Each point is reached from the start by the listed moves, each made 0, 1 or 2 times, or once backwards (-1), plus a little noise. Say if it took an odd or an even number of moves. Then give how often each move was made.

Moves:
(1): [ 0.34 -0.15]
(2): [0.21 0.40]
Start: [-0.04 -0.09]
Points:
[0.52 0.15] => even (1, 1)
[ 0.09 -0.64] => even (1, -1)

Moves:
(1): [ 0.43 -0.02  0.03  0.03  0.03]
(2): [ 0.02  0.30  0.15 -0.03 -0.05]
(3): [ 0.07 -0.13  0.40 -0.06  0.02]
(4): [ 0.00 -0.04  0.03  0.31  0.03]
Start: [ 0.00 -0.04 -0.31 -0.04  0.10]
Points:
[-0.07  0.14 -0.73 -0.31  0.05] => even (0, 0, -1, -1)
[0.90 0.46 0.10 0.57 0.09] => even (2, 2, 0, 2)
[ 0.81 -0.03 -0.58  0.69  0.20] => odd (2, 0, -1, 2)

Moves:
(1): [ 0.38  0.04 -0.09  0.12  0.03  0.03 -0.02 -0.09]
(2): [ 0.02  0.52  0.09  0.24  0.00  0.24 -0.01  0.08]
(3): [ 0.08 -0.08  0.29  0.06  0.02  0.06  0.01  0.10]
(4): [-0.09 -0.12 -0.06  0.26 -0.18  0.00  0.01 -0.04]
(5): [-0.09 -0.03  0.04  0.21  0.34  0.01  0.03 -0.24]
(6): [ 0.02 -0.07 -0.07 -0.11 -0.05  0.49  0.01 -0.13]
(7): [ 0.07 -0.03 -0.06 -0.06  0.00 -0.02  0.40  0.03]
(8): [ 0.01 -0.05 -0.13  0.05  0.10  0.05  0.00  0.24]
Start: [-0.07 -0.11  0.06 -0.07 -0.01 -0.11 -0.08 -0.06]
Points:
[-0.70  0.31 -0.14  0.63  0.25 -0.37 -0.06  0.05] => odd (-1, 1, -1, 1, 1, -1, 0, 1)
[ 0.68  0.25  0.19  0.71  0.70  0.76  0.37 -0.65] => even (2, 1, 1, 0, 2, 1, 1, 0)
[ 0.75  0.71 -0.36 -0.01  0.00  0.21 -0.58  0.24] => even (2, 1, -1, -1, -1, 0, -1, 1)
[-0.10 -1.02  0.31  0.26  0.83  0.38  0.04 -0.05] => even (0, -1, 2, 0, 2, 1, 0, 2)
[-0.41  0.02  0.62  0.82 -0.23 -0.22  0.00  0.61] => even (-1, 1, 2, 2, 0, -1, 0, 1)
[-0.13 -0.81  0.74 -0.05  0.21  0.23 -0.39 -0.60] => odd (0, -1, 2, 0, 1, 1, -1, -1)

Moves:
(1): [ 0.22 -0.04 -0.14  0.06  0.06  0.11  0.08 -0.06  0.01  0.05 -0.08]
(2): [-0.04  0.28  0.04  0.07  0.02  0.05  0.03  0.02 -0.07  0.00  0.04]
(3): [ 0.09 -0.08  0.20  0.16  0.03 -0.01  0.14 -0.15 -0.12 -0.03  0.06]
(4): [-0.08 -0.20 -0.31  0.31 -0.11 -0.26 -0.02  0.03  0.10 -0.05 -0.07]
(5): [ 0.13  0.00 -0.02 -0.01  0.26  0.02  0.08 -0.09  0.01 -0.23  0.26]
(6): [-0.12 -0.13 -0.05  0.09  0.05  0.16  0.14  0.04 -0.03 -0.02  0.03]
(7): [-0.01 -0.03 -0.08 -0.08 -0.03 -0.15  0.19 -0.01  0.04  0.07  0.13]
(8): [ 0.08 -0.08  0.07  0.02  0.01  0.01  0.03  0.23 -0.14  0.02  0.05]
(9): [ 0.03  0.03  0.10 -0.01 -0.05 -0.06  0.10  0.13  0.25  0.02 -0.07]
(10): [-0.10  0.04  0.01 -0.04  0.29 -0.07 -0.16 -0.07  0.01  0.19  0.06]
(11): [ 0.03 -0.09 -0.13  0.25 -0.15  0.19 -0.14 -0.05  0.04  0.08  0.34]
Start: [ 0.02  0.03  0.13 -0.08 -0.01 -0.34  0.26  0.42  0.07 -0.01 -0.21]
Points:
[ 0.26 -0.66 -0.21  0.12 -0.09  0.39  0.75  0.48  0.02  0.38  0.82] => even (1, -1, 0, -1, 0, 2, 2, 1, 0, 0, 2)
[-0.37 -0.69 -0.08  1.06 -0.67 -0.87  0.65  0.41  0.32  0.15  0.02] => even (-1, 0, 2, 2, -1, 1, 1, 0, 1, 0, 1)
[ 0.48 -1.11 -0.98  1.32 -0.60  0.10  0.22  0.57  0.21 -0.12  0.03] => odd (2, -1, 0, 2, 0, 1, -1, 1, 0, -1, 2)
[ 0.55  0.08  0.78  0.16  0.25 -0.44  0.97  0.70 -0.30 -0.03 -0.45] => even (1, 1, 2, 0, 0, 0, 0, 2, 1, 0, -1)
[ 0.15 -0.23 -0.45  0.93  0.83 -0.57  1.17 -0.07 -0.37 -0.18 -0.07] => odd (2, 2, 2, 2, 1, 2, 1, 0, -1, 1, -1)

Moves:
(1): [-0.06 -0.18  0.00 -0.21 -0.01  0.01  0.08  0.21  0.35  0.19 -0.13 -0.15
 -0.11 -0.04]
(2): [-0.30  0.00  0.08  0.07 -0.06 -0.02  0.09  0.04 -0.01  0.19 -0.02 -0.01
 -0.09 -0.12]
(3): [ 0.08 -0.20 -0.03 -0.04 -0.10 -0.20  0.07 -0.04 -0.08  0.41  0.08 -0.09
 -0.12 -0.14]
(4): [ 0.07 -0.08 -0.02  0.12 -0.19 -0.06 -0.21 -0.10  0.05  0.09  0.16  0.05
  0.02  0.07]
(5): [ 0.08 -0.04 -0.16  0.00 -0.08  0.13  0.11 -0.11  0.04  0.02 -0.21 -0.01
  0.03 -0.01]
(6): [ 0.01 -0.02 -0.05  0.02 -0.04  0.04 -0.14 -0.15 -0.26  0.19  0.19  0.09
 -0.06  0.18]
(7): [ 0.15 -0.03  0.09  0.21  0.02  0.04 -0.09  0.22 -0.09  0.03  0.07 -0.12
  0.30  0.14]
(8): [-0.07  0.03  0.06 -0.22 -0.01  0.14  0.16 -0.25 -0.20 -0.23 -0.05 -0.01
 -0.09 -0.10]
(9): [-0.10 -0.16 -0.10  0.08  0.02  0.00  0.17  0.01  0.04 -0.04  0.00 -0.04
  0.18  0.10]
(10): [ 0.05 -0.07  0.17  0.02  0.16  0.02 -0.12  0.05  0.08 -0.09 -0.11  0.13
  0.02 -0.05]
(11): [-0.09 -0.02  0.00  0.12 -0.06  0.10  0.10  0.23 -0.04 -0.20 -0.05  0.09
  0.00  0.11]
(12): [ 0.03 -0.01 -0.12 -0.15  0.00  0.11 -0.06 -0.04  0.00 -0.07  0.01  0.05
  0.00 -0.10]
(13): [-0.11  0.00  0.05  0.01  0.09 -0.02 -0.21  0.10 -0.09 -0.05 -0.08 -0.07
 -0.14 -0.02]
(14): [-0.07 -0.11 -0.03  0.21  0.04  0.01  0.03  0.09  0.21  0.24  0.14 -0.07
 -0.19 -0.10]
Start: [ 0.14 -0.03 -0.04 -0.10 -0.08 -0.01 -0.07  0.06 -0.01  0.01  0.13 -0.09
 -0.06  0.04]
Points:
[-0.62  0.16 -0.14 -0.35  0.08  0.87  0.13  0.45 -0.41 -1.11 -0.61  0.09
 -0.41 -0.18] => odd (0, 1, -1, -1, 1, 0, 0, 1, 0, 0, 2, 2, 2, 0)
[-1.00 -0.14 -0.38 -0.31 -0.18  0.61  0.49 -0.30 -0.28 -0.49  0.03  0.29
 -0.20  0.00] => odd (0, 2, -1, 0, 0, 1, -1, 1, 2, 0, 1, 2, 0, 0)
[ 1.05 -0.60 -0.16 -0.22 -0.44 -0.14 -1.24 -0.01 -0.31  0.43  0.20  0.43
 -0.23  0.08] => even (0, -1, 2, 2, 1, 1, 0, -1, -1, 2, 1, 2, 1, -1)
[-0.53 -0.69 -0.17  0.91 -0.59  0.27  1.27  0.75 -0.03  0.38 -0.20 -0.70
  0.41  0.06] => even (0, 2, 1, 0, 2, -1, 2, 1, 2, -1, 2, -1, 0, 1)
[ 0.29 -0.48 -0.19 -0.47 -0.12  0.12 -1.08 -0.11  0.40  0.27 -0.11 -0.11
 -0.38 -0.27] => even (1, 0, 0, 2, 1, 0, 0, 0, 0, 1, -1, 2, 2, 0)
[ 0.81 -0.15 -0.11  0.54 -0.51  0.14 -0.58  0.62  0.24 -0.06  0.61 -0.32
  0.33  0.25] => odd (0, -1, 0, 2, 0, -1, 2, 0, -1, -1, 1, 1, 0, 1)
[ 0.72 -0.54 -0.45  1.57 -0.34  0.30 -0.13  0.69 -0.03  0.33  0.87  0.04
  0.81  0.95] => even (-1, -1, 0, 1, 1, 1, 2, -1, 1, 0, 2, 0, -1, 2)
[ 0.22 -0.85 -0.64 -0.94 -0.40  0.28  1.00 -0.27  0.60  0.18 -0.65 -0.04
 -0.34 -0.74] => even (1, 0, 2, 0, 2, -1, -1, 1, 1, 1, 1, 2, -1, 0)
